Each row of a before or after table is a point. One or more steps were done to the points. Then noise was added and the rows were shuffled. The steps act on columns, c1 being the first. Write out the steps. A step turns or swaps two columns, mirrors them in a line or flattens them onto one, adds a multiple of one to another, or multiplies or shifts one. Angles are multiples of 10 degrees, from the lower column toward the higher: turns from -170 to 170, lines from 10 to 170 but not 90. Use the fewest steps. Two steps may share a column if one is a turn and the other turns, adds or multiplies; they go together, in the order done. Otherwise the lowest column goes first.

Before:
[[ 8.6 -2.0]
 [ 0.3 -1.7]
 [-1.1 -1.7]
 [ 5.1  0.9]
 [-1.3 -0.8]
 [-1.5  2.1]
 [ 5.3  1.9]
 [ 0.3  0.5]
 [-0.9  0.2]]
After (9 x 2):
[[ 5.7  0.0]
 [ 7.3 -4.9]
 [-1.5 -1.3]
 [ 5.0 -0.9]
 [-0.6  0.7]
 [-0.4 -1.6]
 [-0.8  2.4]
 [ 0.6  0.3]
 [-1.4 -0.1]]
Steps: turn c1 and c2 by -20 degrees

Before (9 x 4):
[[ 0.8 -0.1  3.0  0.4]
 [-4.9  1.1 -1.6 -1.6]
 [-3.1  3.6 -2.6 -0.4]
 [ 2.7 -4.4 -0.4  4.3]
 [-0.9 -1.0  2.4  3.9]
 [-1.7  4.2 -1.7  1.3]
 [ 3.7 -2.1  1.0  4.0]
 [-2.0  3.0 -5.3 -1.1]
 [ 5.6 -3.5  0.8  2.6]]
After (9 x 4):
[[-0.8 -0.2  3.0  1.7]
 [-1.2 -5.0 -0.4  4.1]
 [ 0.3  4.7 -1.7  0.4]
 [-2.7 -3.3  1.1  4.4]
 [ 1.8  4.4 -2.6 -1.6]
 [ 0.8  3.6 -5.3 -4.1]
 [-4.1 -5.2  0.9  3.0]
 [ 4.0  2.7 -1.8 -2.5]
 [ 1.1 -0.6  2.3  5.2]]
Steps: mirror c1 and c2 in the line at 100 degrees; add 0.5 times c3 to c4

Before:
[[ 0.0  0.0 -3.0  4.7  7.6 -1.2  1.3 -0.1]
 [ 2.4  0.7  1.3 -3.2 -2.5  1.2 -1.5 -0.5]
 [ 1.9  0.2 -5.7  1.0  6.1  1.8  0.1  1.8]
 [-0.7 -6.6 -4.7 -4.8  3.0 -5.1 -3.2 -0.1]
 [ 3.1 -0.5 -1.9  2.3  6.2  1.5  2.2 -0.7]
 [ 2.2 -4.0  3.8 -3.0  1.6  5.0  2.0 -0.3]
 [ 0.3 -3.6 -1.5 -1.8  3.8 -5.1 -0.6  4.2]
 [ 4.3 -0.4  1.2 -4.0  1.0  2.1 -0.1 -1.4]
 [-1.3 -5.3 -2.2 -3.1  0.7 -4.5 -3.8  0.4]
 [ 3.7 -1.9 -1.8  5.8  7.3  3.0 -1.4  2.0]
 [ 0.2 -4.1 -4.2 -0.9  1.4 -2.1  0.6  3.5]
 [ 3.9 -1.3  1.6 -4.1 -3.4  0.4  1.9 -1.8]
 [ 1.4 -1.0 -5.2  6.6  5.3  2.1  1.2 -0.5]
 [-2.2  0.2  1.7 -3.8  0.1  1.9  0.6  1.2]]
After, 14 rows:
[[-1.3  5.6  1.1 -4.9  0.3  1.4 -4.1  0.8]
 [-2.2 -0.4 -1.7  0.8  0.7  4.1  0.8  1.2]
 [ 0.4  0.7  3.2  0.2  1.7 -5.2  1.2  3.2]
 [ 0.2  4.8  3.1 -2.3  2.1  0.1  0.5  3.0]
 [ 2.7 -1.2 -1.4  0.1 -0.8  3.7 -1.2 -1.4]
 [ 2.9  0.8  1.2  2.0  1.2 -1.4  2.2  2.3]
 [ 3.9  1.1 -2.2 -1.1 -1.7  4.2  2.2 -3.2]
 [ 4.6  0.6 -1.4  0.8 -0.4  4.3  0.0 -0.9]
 [ 1.8  0.7  5.3  1.8  2.6 -0.1 -0.3  3.8]
 [ 4.2  2.4  1.1  5.3  2.7 -4.8 -1.3  4.4]
 [ 2.1  3.4 -4.8  4.0  0.1  4.7  2.0  0.3]
 [-0.6  7.1  3.6 -6.3  0.8  2.9 -3.3  1.2]
 [ 2.0  1.7  4.6  4.2  0.8 -5.8  1.7  1.4]
 [ 0.5  3.3  0.9 -5.2  2.9 -0.2 -0.8  4.8]]
Steps: turn c2 and c3 by 170 degrees; turn c4 and c6 by -70 degrees; flatten c5 and c8 onto the line at 60 degrees

Before:
[[-2.9  2.4 -3.1 -0.1 -1.0  2.0  5.3  0.8 -2.3  0.7 -3.5]
 [-2.8  0.9 -1.4  4.4  2.2  4.7  1.4  2.7 -3.7  2.5 -1.5]
 [ 1.5  1.6  2.4  3.1  3.7 -2.4  2.7 -2.4  3.7 -1.7 -3.7]
 [ 2.3 -3.4  0.1  2.2  4.3 -0.6  5.1  2.3  0.0  2.2 -4.9]
 [ 2.4  2.5 -2.0  4.6 -3.5  2.2  0.5  0.2 -2.5 -1.1 -4.2]
 [-4.7 -0.3  0.1  0.4  4.3  0.6 -1.5 -4.8 -5.7  1.1 -0.4]
 [ 0.0 -4.8 -1.0 -1.5 -0.1  0.6 -0.4  2.1 -5.4  0.5 -1.9]
 [ 0.1  1.9 -1.8  3.5 -2.1 -4.1  1.9  1.7 -0.8 -0.7  3.8]
 [ 3.1  2.9 -2.8 -4.7  4.0  3.8 -0.7 -5.9 -3.2  0.2  1.0]
 [-0.4  0.5  0.9  0.8 -3.2 -3.2 -0.5 -3.8  0.2 -1.1  3.1]
 [-3.3 -0.4  0.1 -4.5  0.5 -3.7 -2.5 -2.6  3.2  3.4 -2.0]
 [-6.3 -5.4 -5.1  2.9  3.5 -0.7 -0.9 -2.3 -4.2  1.9 -0.7]
 [ 2.3  2.8  0.1 -4.3  5.0 -3.3 -1.9 -1.5 -1.0 -1.8 -4.4]
 [ 2.4  2.5  0.7 -4.2 -1.9  1.6 -3.7  2.4  1.4 -6.5 -3.8]]
After (14 x 11):
[[ -4.2   0.7   1.2   1.1   0.4  -3.0  -0.6  -3.9  -5.7  -1.0   2.9]
 [  4.8   2.3   0.6  -5.7  -0.4   1.8  -3.5   2.4  -4.6  -6.5  -4.1]
 [ -3.0   2.8  -2.8  -6.3   0.1   3.9  -0.4  -6.0  -9.4   0.4   1.7]
 [ -0.2   0.8  -1.3   6.0   0.0   5.0   1.2   2.5  -9.6   2.5  -1.3]
 [  0.9   2.8   0.2  -6.0  -0.7  -3.6  -1.9  -1.9  -6.6  -1.7  -3.0]
 [  2.6  -4.9  -0.8  -1.8  -0.3   0.7  -0.2   1.9 -11.3   0.5  -2.1]
 [ -1.8   2.2  -3.0  -0.3  -0.3   1.7   5.5   0.7  -8.5   0.7  -3.5]
 [ -8.3  -5.6  -4.8   3.6   0.1  -0.8  -0.9  -2.1 -10.2   1.5   0.1]
 [  1.7   2.1  -2.2   4.4   0.5  -3.9   2.0   1.6  -6.6  -0.6   3.3]
 [  2.5   2.2  -2.0   5.8  -0.5   2.2   0.3   0.2  -8.7  -1.2  -4.9]
 [ -9.4  -0.1   0.0   0.5   0.5   0.6  -1.5  -4.8 -11.9   1.6   0.4]
 [ -0.8   1.8   2.2   4.0  -0.9  -2.4   2.7  -2.1  -2.5  -1.5  -2.9]
 [ -5.9  -0.3   0.1  -6.1  -0.5  -3.7  -2.3  -2.4  -2.6   3.5  -1.9]
 [  4.9  -3.1  -0.2   2.9  -0.3  -0.5   4.9   2.0  -6.3   2.0  -4.1]]
Steps: add 1 times c8 to c1; multiply c4 by 1.3; flatten c5 and c11 onto the line at 80 degrees; shift c9 by -6.0

Before, 10 rows:
[[ 0.5 -3.9  3.3 -2.5 -0.2 -3.0  6.1  1.8  0.7 -6.7 -1.3 -3.9 -2.1  2.5]
 [ 4.1 -4.5 -1.7 -5.3  0.6 -3.9  2.3  3.9  1.2 -8.9 -3.5 -1.2  1.9  0.8]
 [ 0.7 -1.2  0.5 -1.1  2.1 -6.1  0.3  2.8  0.8 -4.5  1.0 -2.3 -0.2  0.9]
 [-4.0  1.7  0.2  1.5 -2.3  0.2 -2.3 -0.3 -0.7 -3.4  0.2  0.6  1.8  0.9]
 [ 0.4  0.1  0.9  0.4 -1.1  0.1  4.2 -1.2 -5.1  2.5  2.2 -1.6  9.0  4.7]
 [-1.9 -2.1  3.5  1.1 -6.9 -3.2 -1.7 -2.7  0.9 -0.3  2.7  2.2 -1.8  2.9]
 [-1.1 -2.4  0.8 -5.6  1.8 -3.7  2.3  0.0  1.2 -5.4 -0.4 -0.5  1.6 -1.9]
 [-1.4 -3.8 -1.5 -2.1  2.7 -2.9  4.3  3.4  1.7 -3.2 -1.3  0.9 -3.8  0.9]
 [ 1.7 -3.2  2.2 -2.0  4.1  0.6  2.4  4.6  1.0 -3.9  1.3 -0.2  0.8 -0.7]
 [-1.2  0.6  0.1 -2.0 -2.3  1.8  0.1 -2.5 -1.7  1.8  4.3 -3.1  6.4  7.7]]
After, 10 rows:
[[-4.1  2.2  0.4 -0.8 -2.2 -2.3 -2.2 -0.3  0.0 -3.3  0.5 -0.2 -1.9  0.8]
 [-2.1 -2.3  3.7 -1.3 -6.3 -5.3 -1.5 -2.8 -3.4 -0.3  2.2 -2.0  1.5  2.7]
 [-1.1  0.7 -0.4  4.2 -2.4  2.1  0.1 -2.6  0.8  1.9 -1.1 -5.1 -5.5  7.7]
 [-1.3 -2.1  0.5  5.8  2.2 -1.7  2.2  0.1 -0.7 -5.4 -0.5  0.4  0.3 -2.1]
 [ 0.7 -4.0  3.3  1.7  0.1  3.2  6.6  1.9 -0.5 -6.8 -3.0 -0.2  2.6  2.7]
 [-1.2 -3.8 -1.2  0.9  3.1  1.3  4.2  3.3 -0.8 -3.0  0.4  1.4  4.5  1.0]
 [ 4.1 -4.8 -1.7  5.6  0.9 -1.6  2.5  3.8 -0.8 -8.9 -1.4  3.0  0.0  0.7]
 [ 0.6 -1.1  0.4  1.3  1.8 -6.0  0.2  2.7 -0.2 -4.5 -1.5 -2.1  0.5  0.7]
 [ 1.4 -3.3  2.2  2.1  4.1  2.9  2.5  4.5  0.3 -3.7  0.1 -1.4  0.0 -0.6]
 [ 0.1  0.3  1.0  2.7 -2.9  4.4  3.8 -1.2  4.1  2.6 -0.8 -2.5 -8.7  4.8]]
Steps: turn c4 and c13 by -160 degrees; mirror c5 and c9 in the line at 10 degrees; add 1 times c7 to c6; turn c11 and c12 by -70 degrees; multiply c11 by 0.7
